Rows are points. Each copy is the shape, with its points in the same order, turned, moved and blurred by noise. Some copies are also mirrored. Which?

Shape:
[[-86 -33]
 [-56   0]
 [ 28   2]
 [ 12  33]
 [-24 -50]
 [ 11  11]
 [  1 -32]
 [ -8  24]]
Copy 1:
[[ 75  43]
 [ 32  50]
 [-37   2]
 [-43  36]
 [ 36  -9]
 [-28  20]
 [  5  -9]
 [-22  40]]
Copy 1 is: mirrored
Copy 2, 8 rows:
[[-90 -41]
 [-68  -4]
 [ 16  11]
 [ -4  42]
 [-24 -50]
 [ -3  17]
 [ -4 -25]
 [-22  27]]
Copy 2 is: only turned
Copy 3, 8 rows:
[[ 25 -95]
 [ 34 -51]
 [-12  18]
 [ 22  25]
 [-26 -53]
 [  4  10]
 [-25 -22]
 [ 26   4]]
Copy 3 is: mirrored

Shape, 6 rows:
[[ 56  24 -24]
 [-17  57  50]
 [ 16  -5 -31]
 [-31  10   9]
 [ 23 -20  72]
 [-25  41   8]]
Copy 1, 6 rows:
[[ 44  17 -38]
 [ 31  42  64]
 [ -1  -5 -26]
 [-13  17  33]
 [ 41 -42  59]
 [ -2  41  25]]
Copy 1 is: only turned
Copy 2:
[[ 44  56 -35]
 [-27 -14 -89]
 [ 19  34   3]
 [-20  -7 -13]
 [ 42 -60 -59]
 [-32  12 -40]]
Copy 2 is: mirrored
Copy 3, 6 rows:
[[-21  62  32]
 [ 52 -20  58]
 [-28  24  -3]
 [ 12 -34   5]
 [-33 -36  91]
 [ 40  -7  16]]
Copy 3 is: mirrored
Copy 4 (6 x 3):
[[-35  48  12]
 [ 48  15  65]
 [ -7  18 -36]
 [ 49  -6  -5]
 [ -1 -60  47]
 [ 47  40  26]]
Copy 4 is: mirrored

Shape (11 x 6):
[[-12 -34  -7 -41   1  13]
 [ -3 -75  40 -12  -4   0]
 [-10  24  47 -22 -46 -25]
 [ 24 -25  -5  24  -6   1]
 [-18  15  62 -23  -4 -19]
 [ 21 -27 -27   9 -48  -7]
 [-84 -12 -19 -23  -2 -33]
 [-13 -53  -3 -18  19 -10]
 [-17 -20  -3 -48 -39 -68]
 [ 25 -26  22   1   8  35]
 [-13  26   2  21  22  29]]
Copy 1:
[[-17 -21  24   8 -26  28]
 [-42 -46  25 -40  -9   0]
 [ 13  49  -7 -45 -21   2]
 [ -5 -41 -25  -6  16  10]
 [ 13  32  33 -35   1  -1]
 [-22 -27 -59 -12 -16  24]
 [-38  40  15  47 -29 -17]
 [-25 -41  22  11 -18  -8]
 [-10  14 -10  -7 -75 -24]
 [  0 -47  12 -15  23  40]
 [ 14   4   9  24  47  29]]
Copy 1 is: mirrored
Copy 2, 11 rows:
[[  5 -13   4 -20 -12  61]
 [ 76 -24 -10 -10 -20  56]
 [ 27  17  52  -8 -46  -3]
 [ 20 -25 -32  12 -14   1]
 [ 47  36  40 -29 -16   2]
 [ -3 -40  -8  26 -47  17]
 [ -1  64   9  15 -43  81]
 [ 27  -2 -35 -12 -21  61]
 [ 12  14  11 -19 -95  48]
 [ 32 -27  -9 -12  16  12]
 [ -6  17  -8  11  28  -5]]
Copy 2 is: mirrored
Copy 3 (11 x 6):
[[-49  14   9 -21 -19 -28]
 [-43  -6  60  -7  16 -46]
 [-29  42   5  63  12  -8]
 [ -5 -26  23  -2  -6   0]
 [-19  53  10  32  38 -18]
 [-27 -42  12  31 -37 -12]
 [-29  21 -52   4  -2 -84]
 [-24   2  22 -34  -8 -48]
 [-24  34  10  46 -42 -69]
 [-32  -6  35 -23  17  17]
 [-12   1 -28 -18  28  24]]
Copy 3 is: only turned
